Each row is a point. Any point is a mix of the corners, with weights that add up to 1. It lies inside the corners' shape when no weight is negative. Is each point inside? If not, which corners have a negative weight?

Corners:
(1): [38 -7 35]
(2): [ 13 -41 -24]
(3): [-9 20 12]
(4): [-60   2  23]
Points:
[ 11 -25  10] -> outside (3)
[-33   7  31] -> outside (2)
[  2 -21   2] -> inside
[-48   0  20] -> inside
[ 13 -17  18] -> outside (3)
[ 7  4 36] -> outside (2)
[25  3  9] -> outside (4)

Corners:
(1): [-3 44 50 18]
(2): [-30 -17 -41 -21]
(3): [-9 -6 37 36]
(4): [ 24 -10 -60 -34]
(5): [  7 -24 -26  51]
Points:
[ 0 29 27 11] -> inside
[-8 11  4  6] -> inside
[  3 -25 -40  10] -> outside (1)
[ 5 19  7  2] -> inside

Corners:
(1): [ 23 -19  11  41 -33 -24  23  -6]
(2): [  9  12 -30  30 -22  27  12  39]
(3): [ 36 -12   8  44   0  22  27  42]
(4): [-37 -18  -2 -28  15 -14  -5  -6]
(5): [ -6 -19 -10   8  29 -29 -27 -12]
(6): [ 20 -11  17 -12 -12  18 -18 -21]
(7): [-24  13  14  28   1   1  11 -27]
(8): [-50   5   8  12  30  -6 -60  12]
(9): [-34 -30 -13  22  14  10 -27  -6]
Points:
[ 16 -18  14   8  -5 -12  13 -16] -> outside (2, 8, 9)
[ -3 -16  -6  13  19 -17 -18  -5] -> inside
[-15 -15  -7  11  15  -8 -18  -2] -> inside
[ -9 -12   8  13   7  -6 -11  -7] -> outside (2)
[  1 -11 -14  17  -4   5  -5  17] -> outside (7)
[  7 -13   7  29 -14 -13   6  -4] -> inside
[-20 -12   2   3   6  -6 -13  -2] -> inside
[-16  -7   2  12   1  -3 -17  -5] -> outside (3)
[-10 -15   0  -7   5  -3 -20  -8] -> outside (3, 7)

Corners:
(1): [-19   2  13  25  -2  45  -9   7  30]
(2): [ 27  39  -1 -20  16  43  25 -27  20]
(3): [-11  38  14   5 -38  -7 -16 -30 -28]
(4): [ 18 -44  20   7 -35   4   7  16 -10]
(5): [ 24 -60  33  33 -48 -22  12  -7  46]
(6): [ 15  25  35  30  25  -4  21   2 -11]
(7): [-29 -18   3 -13 -24  17  27 -12  15]
(8): [-20 -43  45  16  26  -8 -42   6   8]
(9): [-45  24 -35 -26   6   5 -14  -3 -20]
(10): [-33 -25 -33 -12   3  -6  -9 -28 -23]
Points:
[  9 -10  27  10  -7  -7   5 -11  -5] -> outside (1, 9)
[ -6   4   6  -5   0  18  10 -11   9] -> inside
[-10  14  -9  -4  -5   5  -3 -10 -11] -> outside (7, 8)
[ 11  -5  25  12 -15   9   7 -14  13] -> outside (9)
[-32   8 -18  -9 -25  19   0 -27  15] -> outside (4, 6, 8)

Corners:
(1): [  7  25 -18  -5  28  -8  26 -12 -17  12  -6   2]
(2): [-16   1   8  14  -9  27  -7   8  -4  22 -14  19]
(3): [-17  -1   6  -7  -2  16 -15  27  11 -27   3  -2]
(4): [-21  -2   9  22  -4 -14   8  32   1  13  -8   4]
(5): [  7  10  12   6  23  14 -14  13   4   2 -17  -7]
(6): [-35  14  15   3   8  20 -19  -7  19   9  -9  -3]
(7): [ -5  11   5 -11   2 -49  23  11   0   7 -15 -24]
(8): [ -8  30  -7  -8  11   5 -13  -4  -9 -13  -1  -6]
(9): [  0  -6 -10   2 -11  -7 -12  -3   4 -31  -2  -2]
(10): [  1   1 -60  12 -12   8   0   1   0   0   4 -20]
(11): [-2  6 12  6 -7 22  3 -7 18 18 22 -5]
(12): [  8  16 -46   5  -7   7   6  -3   6  13  10  15]
(13): [  4   3  11  -9  29   4   1  -4 -15  14  15   8]
Points:
[-3 14 -7 -6 11  5  0 -2  2  3  5 -9] -> outside (2, 4, 9)
[-5 11 -9  0  6 -5  3  3 -2  3 -7 -2] -> outside (11)
[ 4  0 -7 -1  0 -2  4  5  2  0  1 -4] -> outside (4, 6, 8)
[ -1  13 -16   1   5   1   4   0   0   7   1   3] -> inside

Corners:
(1): [  6   4 -15  38 -23 -60  39  -6  -2   4 -18  18  -4 -15]
(2): [ 18 -36  -7   2  -7 -40 -16  -9   6   1 -24   5   4 -24]
(3): [-11  -3  -8  -8 -23  -7  13  16   9  11  -2   5  19  -7]
(4): [ -3   8  45 -15   6 -28  42 -30  -7 -26  21 -59 -23 -21]
(5): [  9  25 -32  -8   5   5  18 -18  21 -15  18  -5 -43   6]
(6): [-17  -2  -2  17 -17 -28  31  11 -13  29   2 -23 -33  21]
(7): [-12  11 -36  28 -31 -35  35 -19  19 -36   3 -22 -16  15]
(8): [-32  26   1  13  48  54  28 -12 -19  -4  13 -41   8  -2]
(9): [  2 -24  -7  21  -6   2 -33  11 -19   1 -13  33   7 -30]
(10): [-26 -34  24  13 -10  26 -20   1 -15   6 -42  32 -14   7]
(11): [  0 -24 -20  23 -28  23   3  -6 -16  -1 -28   1   3 -25]
(12): [-35  48   2  31 -21   2   8  14  16  31 -25   6  17  11]
(13): [-27 -28 -12   0  -8  36  16  -7  15  15  31 -20  -2 -41]
(14): [  0  44 -19   3   0  13   0 -19   5  15   7  35  19   7]
(15): [ 21  -7  16  33  10  58  -8 -11  -5 -27 -10  15 -12   5]
Points:
[  0  -2   7  15  -2  10  10  -7  -4  -7  -2  -5 -10  -3] -> inside
[-10   1  -3  17  -3   7  15  -9  -6  -2  -6  -9  -6  -8] -> outside (3)
[-13  13 -19  22  -9  13  17   0   2   6   0   2   4  -4] -> outside (2, 4, 10)
[ -9   3   4  12   3  23  -5 -11  -1  -1  -4  12  -8   2] -> outside (1, 3, 11)
[-11   2 -10  18  -6  26   5   3  -3  12  -5  11   0  -6] -> outside (2, 4, 7)
[  0  -9  -7   9  -7 -11   2  -7   2   3  -9   3   0 -13] -> inside
[-7  6 -1 11 -2 10  6 -4 -3  9 -5  5  1 -6] -> outside (7)

Corners:
(1): [-24 -23  28  -6   5  -3   2  -1   4 -19  24 -29 -35 -28 -28 -15   5  -1
 -10   1]
(2): [ 10   2 -26 -12  19 -23  15  -5  14  41 -28   5  13 -27   7   5 -34  12
  -2  -5]
(3): [  9   7   8 -42  36  15   0 -10   1  23 -10 -40 -33  -9 -14 -19   9 -10
 -22  -6]
(4): [-22 -10   9 -24  19   2  -2 -26  14 -32   9   9 -14 -24  14  -9   2 -21
 -20  11]
(5): [ 31  25 -23   3  -2   8  39  28 -14  26  14   8  28  13   7   0 -22  -7
  -3  -9]
(6): [-23  -5 -21  25 -17  -1   7  24  -2   0   3  10  28  32  28  17  19 -19
  20 -12]
(7): [-22 -32  10  19   0  14  -5   2  29 -25  29  20 -17   2   7 -40  27  14
  10  28]
(8): [-16 -20  11  24 -16  17 -34 -15 -12  -5  11  39  15  17   6 -24  14   9
  11  -6]
(9): [ 18  60 -12  -9  12 -14  19   3   7  49  -6   5   7  32  -2  20 -25  -5
   1   7]
(10): [-21  -8  24 -30  -6   0  -6 -22  -2  -1   1   1 -17 -44 -11 -40  15 -24
  -9  19]
(11): [  1  32  -9  12  20  -1  41  -2 -35  13 -14  20 -13  15  14  -1 -20  17
  10 -17]
(12): [-40  -6  -8  41 -25  12  -1  -3  -2   6  16   8  15  18  24   6  20  29
 -23   9]
(13): [ 14  27   5   4 -15 -14  12  23   1  11 -30  14 -17  28  -1  -8 -25  13
   1 -27]
(14): [ 18  -5  16  -3  12  -1 -14 -22  -3  -9  -1 -39 -20 -39  -7   7  -1 -38
 -11  44]
(15): [-17  -1   6   8  -4  28   9 -26  17 -18  -6 -15 -12 -29 -38 -25   1 -35
 -27  13]
(16): [  0   3  17 -44  -9  16  20 -21  13   2 -16 -17 -14  -8  -7  27 -13 -19
   2  29]
(17): [-30  13 -19  10 -13   9 -11  17  11 -19   8  14   8 -11   7 -14  -4  12
  11  14]
(18): [  0  -2   5  15 -20  13   5 -20  12 -14  12  -8  13 -14  10  -7  21  13
  10  -6]
(19): [  8  14   0 -34  19 -11  11  -5 -16   3 -11  -5   0 -15 -32  12  11  -7
 -22  24]
(20): [-30   2 -13  15 -33  30   5  27  12  19  13  40 -16  -1  19  28  34  11
  22 -11]
(21): [ -5 -28  -7 -45 -15  -6   5 -40   1  -3  14 -14 -47  -6 -21 -19   0  -7
 -18   7]
Points:
[-24 -28  22 -36  -5   7 -16 -43   7 -15  14 -30 -29 -30 -24   1  30 -30
 -27  26] -> outside (2, 5, 7, 11, 13, 17)
[-11   9  -9   1  -9   1  17   7   0   9   2  16  -4   5  10   7  -1  10
   5  -2] -> outside (3, 8, 14, 15)
[-6  3  3 -6 -1  9  6 -4  0 -1  6 -2 -9 -5 -1 -8  4 -6 -4  7] -> outside (2)
[  6   9   1  -8   0   5   9   0   3   9   2   0  -8  -5  -8 -10  -6  -2
   1   7] -> outside (4, 6, 12)
[-9  5 -2  1 -8  8  9  3  1  6  0 10 -8  1  4  4  5  2  3 -1] -> inside
[  4   9  -7  -7   2  -7  16 -12   1   0  -8  -4   3  -4   0  -4 -12  -8
  -9  15] -> outside (1, 3, 8, 20)
[-11   3  -1  15  -2   5   9   2  -3  -3   1  10   4  -7   7  -4   1   5
   2   3] -> outside (3, 9, 21)
[  9  17 -13  -8   9  -3  16   7   3  12   0   3  -6  -1   9  -6   3   2
   3  -2] -> outside (1, 8, 12, 15, 16)
[ -8  -1   4  -8   3   2   5  -5   1  -3   3  -4  -8 -10  -4  -3   3  -8
  -6   8] -> inside

Corners:
(1): [ -9  -6   6  12  -8   4  -3   8  -4   4   4   5 -11   8   5   6   2   3
   2  -2]
(2): [ 17 -11   4 -10  -7  -3  -1   1  -4  -3   7  10   6   7  -4  11   7  -3
  22  -8]
(3): [ 10   4  14  -1 -10   4  -6 -16   2   3   3   7  -8   2 -10   6  -6  -1
  -5  -5]
(4): [ 14   4   5  14  10 -15   3   2   6  -3   8  11  -2  14   0  12  10   7
  19   1]
(5): [-16   2   4 -12  -1   8   2  -7  -7  -6  -2  -7  -4   7 -10  13  -3  12
  -7  -2]
(6): [ 11  -2 -10  -5  -3 -18   1  -9   3 -20   6  -6  15  13  -4 -10  60   0
  14  -7]
(7): [ 11   2   9 -10   0  13  -1  -3  -6  -5 -10 -22  -8   8  -6  -6   0   6
  -5   2]
(8): [ -2   2  16   0  10 -14  -4   4 -17   4   8  10  -5   1   0  17   0   6
  -3  10]
(9): [  5 -33 -13 -15  -7 -10  11   0   5  -5   8   7   1   5   4   9  -4  -4
   0  -4]
(10): [ -7  11  -2  -6 -12  13  -5   3   2 -14 -16  10   2   5   2   8   6   0
  -6  -9]
(11): [ 4 -4  1 -7 -9 16 -1  3  5 -3  8  9 -1  5  2 15 -3 -7 -5  8]
(12): [ 10  -2  -1  -1 -10   3   1 -11   4  -9   8   0   7   8   9  15  16  12
   5  -3]
(13): [ 13  -2  13   5  22   9  -2 -10 -13   0 -25   6  -7  -1  -4  10  -6   7
   8  11]
(14): [-19 -11 -25 -12  -6  -5  -1   3 -22  -6   6   2   2  -2  -7   2  -7   0
  -1   9]
(15): [  5  -2   5   1  -1  -3  10  -1   2  24   2  19 -11  -7   1  10  -9  12
   6  -3]
(16): [  1  -1  11  -7   0   9   1   4  -4   2   3  -8  21   2  -3   7 -11   0
  -4   2]
(17): [ -7  -1  11  -8  -5  -6  -1 -17   4  13   3 -24 -12  -2  -5  21   0   5
   0  -1]
(18): [ -6   5   8  -8  -7  11   2  -1  -2  -9   1   3  -7 -22  -3 -19  -9   3
  -2 -12]
(19): [  7  -3  -5  -9  10  14 -26  -3  -1  -5   6   8  -6   6  -7  18   4  11
   4  -5]
(20): [ -6   1  11   4  -2  -2   0   2   1   4 -11   7  -4  -6   0  -1  -6  13
   6  15]
(21): [ 13  -2  12  -3  -9  12  -6  -2 -11   3 -18  10  -7 -20 -16  14 -10   6
  -8  -2]
Points:
[ 8  3  3 -2  2  5 -4 -1 -7 -5 -5 11 -3 -1 -3  3  4  4  5  2] -> outside (1, 5, 9, 16, 17)
[-2 -4  2  2  0 -1 -1  1  1  9  5 13 -4  5  5 18 -7  6  1  4] -> outside (2, 5, 6, 7, 18, 21)
[ 4 -4  1 -5 -4  1 -2  0 -2 -5  4  5  1  4 -2  6  7  3  4 -2] -> outside (13, 17)
[ 2 -2  5 -2  1  1 -2 -1 -4  0 -1  5 -4  1 -4  9 -1  5  2  2] -> outside (12)
[  2  -6   5  -2  -4   4  -2  -4  -3   9  -3   6 -12  -2  -1  13 -10   5
  -4   2] -> outside (2, 4, 5, 6, 16, 18)
[-3 -3  6 -4 -1  3 -4 -2 -6  4  2  5 -5 -5 -5  8 -4  4  1  3] -> outside (4, 7, 9, 10, 12)
